Rows are points. Each copy is the shape, with its points in the same order, stretched, turned, moved and blurred by noise. Say if it was mirrored as well.
(in the rows, 128 means zero)

Shape (9 x 3):
[[ 90  58 130]
 [126  84 152]
 [155 143  96]
 [126  67 119]
 [ 84  69 152]
 [181 148 111]
 [140 133 157]
 [136  91  77]
 [184 128 119]]
Copy 1 (9 x 3):
[[222 110 127]
 [176 105 163]
 [ 95 132 109]
 [184  92 125]
 [219 122 148]
 [ 77 117 135]
 [126 135 175]
 [149 103  81]
 [ 93  99 144]]
Copy 1 is: mirrored
Copy 2, 9 rows:
[[162  69  49]
 [165  79 110]
 [ 98 102 148]
 [146  58  86]
 [178  83  60]
 [105  97 183]
 [155 112 156]
 [101  66  93]
 [117  83 178]]
Copy 2 is: mirrored
Copy 3:
[[ 53 107  64]
 [ 85  95  93]
 [165 120 107]
 [ 91  93  63]
 [ 47 116  90]
 [178  95 110]
 [126 105 137]
 [132 117  59]
 [163  83 105]]
Copy 3 is: only turned

Shape:
[[142 124 139 109]
 [111  93  77  78]
 [188 172  55 124]
 [113  81 209 128]
 [143 156 162 135]
 [ 82  94 145 118]
 [170 191  88 139]
 [ 97 130 120  70]
 [119 161 143 108]
 [ 82 125  94 103]]
Copy 1 (10 x 4):
[[156 130 119 119]
 [ 96 100  68 111]
 [205  39  79  94]
 [132 209 149 160]
 [180 128 161 136]
 [ 94 147 125 164]
 [207  49 121 120]
 [103 108 129 108]
 [150 110 159 127]
 [ 96  90 114 144]]
Copy 1 is: mirrored
Copy 2:
[[145 102 104 109]
 [186 128  68 154]
 [ 82  99   7 168]
 [180  98 201  73]
 [107 110 125  94]
 [174 137 158 120]
 [ 64 112  36 144]
 [171 145  86 108]
 [125 133 102  94]
 [158 162  96 143]]
Copy 2 is: mirrored
Copy 3 (10 x 4):
[[135 127 111 114]
 [ 87 177  75  99]
 [ 70 108  37 175]
 [200 126 159 103]
 [135  79 137 123]
 [137 148 151 106]
 [ 80  88  69 172]
 [100 131 118  84]
 [122 101 128 109]
 [ 75 160 131 101]]
Copy 3 is: mirrored

Shape, 11 rows:
[[115 147 157 170 198 193]
 [103 132 134 184 152 161]
 [185 162  38  77 133 166]
 [161  91 113 111  79 101]
 [176 119 138 148  67  98]
 [206  72 154 108  99  69]
 [133  70 126 116 111 134]
 [ 63 173 193 149 166 173]
 [166 117  72 123 128  85]
 [159  95 128 108 129  70]
 [ 81 145 152 154 156 146]]
Copy 1, 11 rows:
[[122 178 166 171 173 122]
 [111 126 161 171 133 116]
 [101 210  40 130  75 197]
 [118  91 103  92  61 162]
 [151  82 117 113  47 131]
 [169  68  94  70  84 160]
 [100 102 137  99 100 169]
 [ 97 171 196 137 159  72]
 [116 103  53 127  94 154]
 [125  86  85  92 113 138]
 [ 93 138 161 144 147  95]]
Copy 1 is: only turned
Copy 2 (11 x 6):
[[137 113 187 172 155 194]
 [123 109 153 173 123 154]
 [200 204 120 104 193 126]
 [162 136 118  74  85  97]
 [173 145 147  96  50  99]
 [181 122 168  32  58  77]
 [147 104 112  97 111 128]
 [ 84 131 178 159 123 214]
 [151 157 140  94 130  58]
 [137 130 160  59  99  79]
 [ 94 122 157 151 119 164]]
Copy 2 is: only turned

Shape (14 x 8):
[[204 175 111 158 131 106 164 146]
 [158  31 141 121 103 186 114  52]
 [178  82 123 143  57  99 206 191]
 [ 47 170 136 152 169 172 106 156]
 [130 145 139 145 186 127  85  89]
 [165 171 205 119 125 155  85  68]
 [ 74 106 132 160 125 129 110 155]
 [ 62  52 163 116  97  86 161 156]
 [141  95 158 172 166  90 175 139]
 [160  89 141 138 110 118 136 191]
 [129 124 120 131 105 107  67 102]
 [131 149 106 181 128 101  98  61]
 [106 141 118  43 179 147  92 125]
 [127 153 102 119 140  99  96 173]]
Copy 1, 14 rows:
[[187 186 123  61 126 117 143 175]
 [149  31  70  89  64 167 144  70]
 [122 160  70  44 107  57 218 145]
 [ 89  90 187 161 153 157 101 185]
 [166 124 163 146 116 153  71 117]
 [192  85  88 122 182 163  52 116]
 [ 86 109 130 145 108 104 128 159]
 [ 60 118 107 146 128  62 174  83]
 [173 151 153 139 102  77 161 117]
 [135 124 116  72 109  57 148 154]
 [120 132  85 120 108 129  80 123]
 [156 166  94 154  95 173 100 133]
 [ 94  99 194  83 154 152  65  83]
 [106 161 152  95 124 102  90 158]]
Copy 1 is: mirrored
Copy 2, 14 rows:
[[171 167 137 215 125 135 146 160]
 [133  75 111 139  93 153  46  24]
 [171  72 120 175  67 171 156 177]
 [ 51 134 156  79 198 148 145 146]
 [123 169 130 127 171 108 118  80]
 [150 166 216 121 108 109  66  86]
 [ 82 103 113  88 152 127 142 136]
 [128  49 131  64 104 153 181 109]
 [168  87 136 153 158 108 167 130]
 [161 102 116 118 111 151 119 176]
 [114 160  99 115  97 117 106  90]
 [ 97 157 101 172 128  78 138  66]
 [133 186 137  77 152 211 127  88]
 [129 180 105 112 136 157 140 153]]
Copy 2 is: only turned
Copy 3:
[[206 150 104 134 167  95 131 149]
 [ 30  81 134 131 112 184 183 139]
 [192  75  52 176 118  90 104  91]
 [ 72 149 184  92 183 143  41  98]
 [ 86 138 158  76 183 118 118 168]
 [ 94 164 212  95 111  91 170 138]
 [ 65 118 108 109 161 117  64  93]
 [ 77  41  79  93 125  88  58  66]
 [130  59 103 120 192  81 130 123]
 [129  98 101 162 124  88  90 137]
 [ 72 166  90  88 117 113 109 146]
 [ 88 166  82  79 185 121 151 125]
 [101 126 170  48 101 176  54 171]
 [131 158  97  95 140 103  48 156]]
Copy 3 is: mirrored

Shape:
[[124  86 164 145 142 111 106 121 111]
 [184  81 156 149 127 152 190  60  95]
 [135 127 150 147 134 119 110 157 128]
 [144  66 133 150 133 125 148 142 111]
 [113 151 135 101 125 168 115 124 141]
 [158 106 105 108 123 191 174  64 133]
 [165  81 147 128  96 165 189  95 100]
 [159 121 144 162 109 107 103 128 129]
 [ 94 138  91 118 111 170 111 111 159]
 [115 133 120  92 117 134 143 106 169]
 [112 123 152 178 138 110 133 141 127]
 [117 107 153 164  98 105 116 128 106]
 [125 109 169 155 118 140 108 133 163]]
Copy 1:
[[119 130 166 147 111 148 122 108  89]
 [204 124  92  94  91 157 174  77  51]
 [137 132 174 119 139 133 102 136 135]
 [146  97 126 135  84 135 122 129  95]
 [115 117 150  94 186 122 162 153 131]
 [160  76  85  73 142 142 214 103  93]
 [176 113  87  90  88 120 169 116  65]
 [126 153 142 100 109 145  99 105 134]
 [ 85  95 107 107 187 142 179 146 149]
 [128 111 142 112 148 119 207 142 158]
 [141 142 140 149 133 164 109 155 125]
 [111 172 128 143 110 138 107 125 104]
 [109 140 162  91 112 175 145 155 134]]
Copy 1 is: only turned
Copy 2 (13 x 9):
[[ 97 110 157  93 162 121  93 120 123]
 [175  60 180   7  95 169 102 118 176]
 [117 107 154 146 142 132 107 116 120]
 [153  75 156  79 138 104 106 151 136]
 [111 153 126 132 121 178 114 152 129]
 [173 117 137  54  92 184 127 172 193]
 [163  57 159  30  85 149  91 158 161]
 [118 100 174 150 125 120  93 107 159]
 [139 191 125 143 117 134 109 175 150]
 [ 96 142 125 118  83 137 142 161 157]
 [131 132 184 122 120 104 107  98 108]
 [116 111 165 116 120  93  60 108 119]
 [ 89 126 202 131 137 127 104 144 134]]
Copy 2 is: mirrored
Copy 3 (13 x 9):
[[134 139 135 176 151  96 107 133  91]
 [175 156 134 120 141 111  96  36  74]
 [120 143 135 136 152 127 138 158 120]
 [167 139 108 134 168 102 101 112 107]
 [ 90 110 147 130 135 157 110 120 143]
 [154 100 141 106 129 152  81  37 136]
 [163 162 116  99 150 130  70  56  93]
 [156 157 150 135 126 138 132 153 118]
 [124  95 132 139 115 172  98 116 187]
 [104 116 141 111 115 118  94  97 180]
 [127 162 115 155 144 112 147 140 128]
 [149 174 114 157 125 122 110 152 106]
 [124 159 155 149 163 134 115 122 150]]
Copy 3 is: mirrored

Shape:
[[165 135  96 152 182 172 169 174 133 177 165]
 [172 120 181  69 105 200 111  69 176 160 110]
 [ 90 159 135 138 140  87 143 140 178 192 157]
 [ 95 107 109 166 202 203 141 140  81 118  76]
 [130  82 158  53 183 123 183 146  69 108 145]
 [124 155 127 112 112 104 123 108 105 132 179]
 [108 147  88  66 120 144 108  63 123 153  94]
 [ 98  59 159  95 107 169 180 123 173 145 159]
 [145 156 128  95 211 117  81 130  73 169 184]
 [ 95  53  88 114 116 103 128  65 135  83 129]
 [ 99  61 101  66  95 117 104 179 135 120 171]
 [155  87 150  55 116 126 132 167 137 153 106]
 [102 157 175 102 202 146 172  62 117 175  91]
 [ 94 133 100 147 140 108  98  82  80 195 131]]
Copy 1:
[[180  80 157  93 176 181 175 160 131 162 122]
 [197 161 114 133 106  51 129 135  95 207 125]
 [111 121 177 161 141 162 160 114 148 172 155]
 [138 129  50 143 189 150 156 203  94 131 154]
 [142 120 116 112  93  85 163 143 111  60 168]
 [131 139 146 110  94 135  93  83 107 126 127]
 [128 214 104  90 138  84 131 120  89 182 139]
 [147 101  74 142  95  84 169 138 157 169 190]
 [147 126 206  98 134 138 128 131  44 121 132]
 [ 99 137  38 102 141  57  85  84 148 130 175]
 [ 79  95 113  75  70  80 105 146 160 145 149]
 [124 119 130 111  91  65 160 152 145 136 109]
 [174 182 121 181 170 118 198 134  68 139 181]
 [ 92 135 122 122 146 142 158  94  65 157 133]]
Copy 1 is: mirrored
Copy 2 (14 x 11):
[[172  71  93  97 175 167 194 159  51 139 111]
 [134  79 228  95 127 185  87 153 146 156 100]
 [190 143  95  97 161 137 109 206 134 175 170]
 [ 64  96 106 104 179 107 156 141  55 152  46]
 [114 101 191 136 144  78 206 179 102  85 128]
 [176  99 131 108  78 120 130 142 112 162 185]
 [143 155 181  77  89 118 125 125 155 155  94]
 [112  62 148 131 173 168 173 196 184 170 141]
 [167 118 146  23 113  94 150 161  37  99 155]
 [101 107 121 132 115 133 146 103 205 113 164]
 [133  81  90 102  68 137 177 210 189  95 151]
 [157  88 167 128 123 126 137 212 160  95  92]
 [122 164 215  94 207  88 120 151  96 170 110]
 [165 115 101  55 125  58 113 124 123 160 135]]
Copy 2 is: only turned
Copy 3, 14 rows:
[[ 95 122  37 119 216 135 148 121 115 193 126]
 [ 51  89 138 191 127 113 162  38 118  74 177]
 [ 78 137  63 121 119  85 114 140 210 140 153]
 [ 73  93 168 147 157 138 116 180  53 237 113]
 [108 134 176  33 135 112 165  76  60 156 186]
 [156 195 115 129 118 113 130 103 137 120 162]
 [ 86 170 146 159  56 129 112  71 115 124 104]
 [ 55  84 134 106 123 135 237 113 154 122 195]
 [144 182 112 112 168 148  55  62 117 180 171]
 [148 109 214 112  76 148 194 107 155 145  99]
 [115 126 127  61 100 205 160 110 133  95 156]
 [ 81  80 114  80 107 129 135  70  88  85 156]
 [ 46 132 159 144 113  42 115  91 119 187 168]
 [150 147 116 165  77 134  85 111 139 201 144]]
Copy 3 is: mirrored

Shape (16 x 12):
[[ 76 163 132 128 151 151 113 128  88 117 134 119]
 [ 59 129 134 138 128 129 107 159  71  72 129  94]
 [157 135 162 156  64  88 126 126  84 143  90 137]
 [141 169 119 110 142 150 106 249 107 115  85 158]
 [156  89  78  94  55 106 146  91 115  75 165 117]
 [129  66 135  97  95 109 121 176 108 138 137 100]
 [155  76 120  92 131 127  80 121 199 124 151 105]
 [192 169 125 116  71 179 238 142 174  97 124 107]
 [157 179 171 179 147 163 109 172  99 129 120 155]
 [137 156 109 158 106  86 140 123 137 109 105  97]
 [208 101  90 164 196 113 104 154  89 127  84  97]
 [175  87 113  87 122  79 144 100 135  78 143 112]
 [128 103 167 104 112 101 166 138 124  79 147 133]
 [117 157  78 140 141 117 155 112 137 143 135 163]
 [129 128 153  73  66 162 145  70 156 129 104 122]
 [ 92  82 107 132  62 111 170 126 132  72 118 178]]
Copy 1, 16 rows:
[[ 91 161 153  98 160 123 122  57 131 116  90 129]
 [ 98 174 186  65 128  96 113  86 139 101 102 118]
 [158 167 129 126 157 108 113 174 114 185 110 104]
 [ 67 206 128  37 216 195 115 145  51 123 111 140]
 [186 140 101 119  52 145  94 109 147 128 197  60]
 [ 99 113 114  55 119 124  92 164 123 157 168 109]
 [114  88  57  87 116 191 114 143 189 109 153 137]
 [113 111 109 203 128 215 166 164  74  76 170  27]
 [ 95 166 181 127 221 188 127 136 103 138  94 161]
 [131 183 115 126 147 138 165 155 156 124 135  95]
 [124 144 151  70 175 201 212 147 126 186 161 167]
 [181 109  83 101 116 144 126 128 145 107 205 105]
 [146 111 122 123 133 110  86 134 118  89 165 122]
 [109 192  88 150 146 163 126  83 123 147 143 147]
 [140  77  67 146 103 139 109 111 110 118  85  60]
 [152 171  94 136  51 116  70 124  94 121 149 136]]
Copy 1 is: mirrored
Copy 2 (16 x 12):
[[141 119 112 117 164 117 135  88 111  72 106 108]
 [120 106 107 132 139  93 162 117 103  49 132  74]
 [168 167  63 101 114 106 124 136  97 115 192 141]
 [172 107 103  81 176 160 123 222 124  79 118 104]
 [114 109 121  80  35 145 109  79  81 113 195 109]
 [148 123 149 101 117  99 116 162 115 107 207 100]
 [142 101 161 142  69 125  57 132 141 137 150 106]
 [124 204 149  75  62 217 122 148  97 136 121 153]
 [174 142  88 148 184 139 122 160  76 103 110 150]
 [123 155  74 119  86 142 129 115 137 126 142 100]
 [209 100  87 159 133 160 177 153 123 151 157  77]
 [131  95 128  96  43 125 130 116 104 160 160 105]
 [109 114 140  95  90 103 139 145  91 129 147 143]
 [118 114 100 102 142 173 111  75 145 123 139 154]
 [161 168 146  69  55 129  88  94 130  98 133 156]
 [ 92  95 116  91  71 135 131 107 124  72 185 186]]
Copy 2 is: mirrored
Copy 3 (16 x 12):
[[ 94 118 144 124 104 156 187 130 105  70 157 143]
 [ 71  90 147 156  79 167 178 143 122  57 114 164]
 [127 132 161 156 136 155 130 196 109 157 109 105]
 [137 163 135  50 123 194 136 235  75  50 138 163]
 [139  90 110 126  53 153 148 112 152 142  81  81]
 [123  34 121 106 123 147 135 185 113 115 105 126]
 [143  62 103  94 117  92  96 133 187 113 145 121]
 [149 146 102  61 117 210 202 177 231 143 117  50]
 [143 167 146 136 182 180 133 172 104  58 147 116]
 [104 135 124 127  90 112 163 191 153 122 112  88]
 [190 140 133  91 161  74 153 156  99  70  66 127]
 [117  92 116  91  87 115 124 111 162 127  63  92]
 [ 71  87 114 112 120 172 134 135 157 111  86  99]
 [114 170  65 112  97 120 156 151 106 113 165 103]
 [135 109 150 112  99 176 168 115 179 187 158 132]
 [ 85 124  62 148  69 172 131 156 127 160  88 139]]
Copy 3 is: mirrored
Copy 4 (16 x 12):
[[108 164 157 109 159 158 140 147  97 107 124 102]
 [ 78 153 167 113 172 138 120 151 116  60 133  96]
 [113 143 153 181 102  85  89 136 105 119 133 113]
 [142 151 119  85 103 137  93 237 167  86 104 132]
 [135 137 154 100 106 100  89  46 113  57 181 121]
 [108  93 185 102 131 129  67 121 144 100 166 131]
 [136 123 159  83 152 106  97  74 195 131 149 143]
 [190 176 193 110  31 117 142 132 155  86 189  80]
 [135 191 135 161 121 148 127 202 148 122 122 133]
 [115 165 126 140 118  83 115 130 141 107 151  67]
 [167 125  83 168 170 155  85 165 184  97 142  88]
 [164 124 140 110 148  80 101  87 143  82 188 123]
 [135 131 174 120 131  88 131 136 129  85 186 136]
 [124 143  91 110 106 127 149 128 122 130 152 105]
 [159 132 218 102  96 100 132  65 102 124 125 113]
 [ 95 104 136 122  85  81 153 102 132  54 157 134]]
Copy 4 is: only turned

Shape, 17 rows:
[[128 116  88 105 190  87 145 127 113 107 131 134]
 [136 110 157 116 156  97  62 136  82 140 136 167]
 [141  47 130 133 126 165 117 130 146 100 143 195]
 [ 88  70 185 214 135 105 116 170  27 135 153 140]
 [155 132 147 136 124 112 125 121 132 106 104 110]
 [155 117  98 116  97 159 153 133 179  90 142 118]
 [128 147 194 118 110 157 122 140  87 145 123 136]
 [155 175 139  98 168 143  84 122 164 161  78 119]
 [122  92 122 118  35 134 112 151 144 110 128 174]
 [177  76 139 103 142 117 148  77 132 176 163 127]
 [199 137 180 129 143 107 110 132 114 134 125  87]
 [185 175 129 154 153 137  69  90 151 149 107 116]
 [117 108 139 146 157  94 149 157 169 150 164 210]
 [121  90 153 157 100  76 114 105 173 120 165 150]
 [119  83 132 103 131 125  93 162 111 146 179 155]
 [131 165 174  85 129 100  66 109  76 122 170 131]
 [151 120  99 168 130  86 117 141  89  96 138 161]]
Copy 1 (17 x 12):
[[134 102 111 134 174 122 160 193 147 105 124 137]
 [ 94 151 150  94 174 123 169 134  67 153 125 110]
 [123 122 165  76 115 107 151 116 102  96 167 178]
 [ 27 140 172 148 150 207 186 140 114 155 186 128]
 [108 107 117 124  90 134 149 156 135 127 120  98]
 [140 103 111 129  68 125  87 150 151  86 139 136]
 [106 155 124 114 121 181 133  85 125 139 131  92]
 [133 116 137 115 136 105 130 109 128 143  47  95]
 [117 120 118  67  76 161  85 135  87 145 152 153]
 [118 137  83 144 123  60 141 117 146 141 173 109]
 [102 117 115 173  94 110 159 132 101 138 136  48]
 [ 77 142 128 130  95  81 138 113 115 121  57  96]
 [149 146 163 152 131 135 159 162 113 160 138 196]
 [108 155 150 112  73 108 141 192 133 166 154 146]
 [113 147 151 122 166 122 111 129  92 141 168 132]
 [ 99 205 118  94 156 136 128 145  94 134 127  65]
 [ 77 118 115 129 116 150 159 177  85 108 130 144]]
Copy 1 is: only turned
Copy 2, 17 rows:
[[131 128 120  83 184  97 150 158 140 110 142  92]
 [171 141  82 113 174  98 137 105 108  66 126 132]
 [142 145  78  97 138 132  78 135 162  92 125 203]
 [208 114  72 179  91  94 152 161 129  73 144 146]
 [150 107 149 132 134 141 115 114 140 105 142 100]
 [102 143 140 108 125 162  93 141 147 119 169 131]
 [147 129 151 169 123 142 153 122 107  73 111 142]
 [129 141 127 144 190 152 133  80 110 129  93  88]
 [138 173 112  89  71 140  63 132 136  66 146 146]
 [151 110 116  67 143 125 135 110 104 141 153 188]
 [176 108 147 146 157 156 152  92 120 114 165 112]
 [124 111  93 151 173 139 125  50 124 128 123 101]
 [147 199 105 129 134  52 110 120 149 121 151 153]
 [158 131 122 113 113  70  50 102 121 110 179 148]
 [154 173  78 101 152 113 125 147  95  86 165 159]
 [136 118 139 130 181  92 143  98  71  41 157 118]
 [145 139  84 108 122 102 134 125 166  79 158 100]]
Copy 2 is: only turned
Copy 3, 17 rows:
[[ 88 119 125 160 159  93 143 155 144  86 136  99]
 [121 116 121 138 173 127 112 227  86  97 105 185]
 [143 144  88 204 141 126 197 131 129 115  74 189]
 [112 117 195 249 231 126 110 197  51 161 158 192]
 [170 111 124 150 123 108 128 148 129 140 130 131]
 [139 127  81 160 104 120 154  85 162 157 111 111]
 [140 127 153 135 152 156 132 150  68 151 126 152]
 [190 149 122  75 111 156 106 153 156  84 120 130]
 [120 166 106 172 112  94 137 145  96 189  51 165]
 [126  72 133 129 180 116 141 116 162 127  48 158]
 [196  75 120 119 171 125 125 160 128 136 138 127]
 [208 116 109 121  97 137  69 138 140  92 123 171]
 [114 195 147 146 179  71 178 153 123  84 118 200]
 [135 124 120 157 129  67 133 172 152 158  91 219]
 [ 97 134 103 153 192 143 130 173 122 139  91 169]
 [ 91  74 104 104 134 138  85 215  74 137 136 183]
 [133 127 126 208 161  63 108 160  86 116 136 152]]
Copy 3 is: only turned
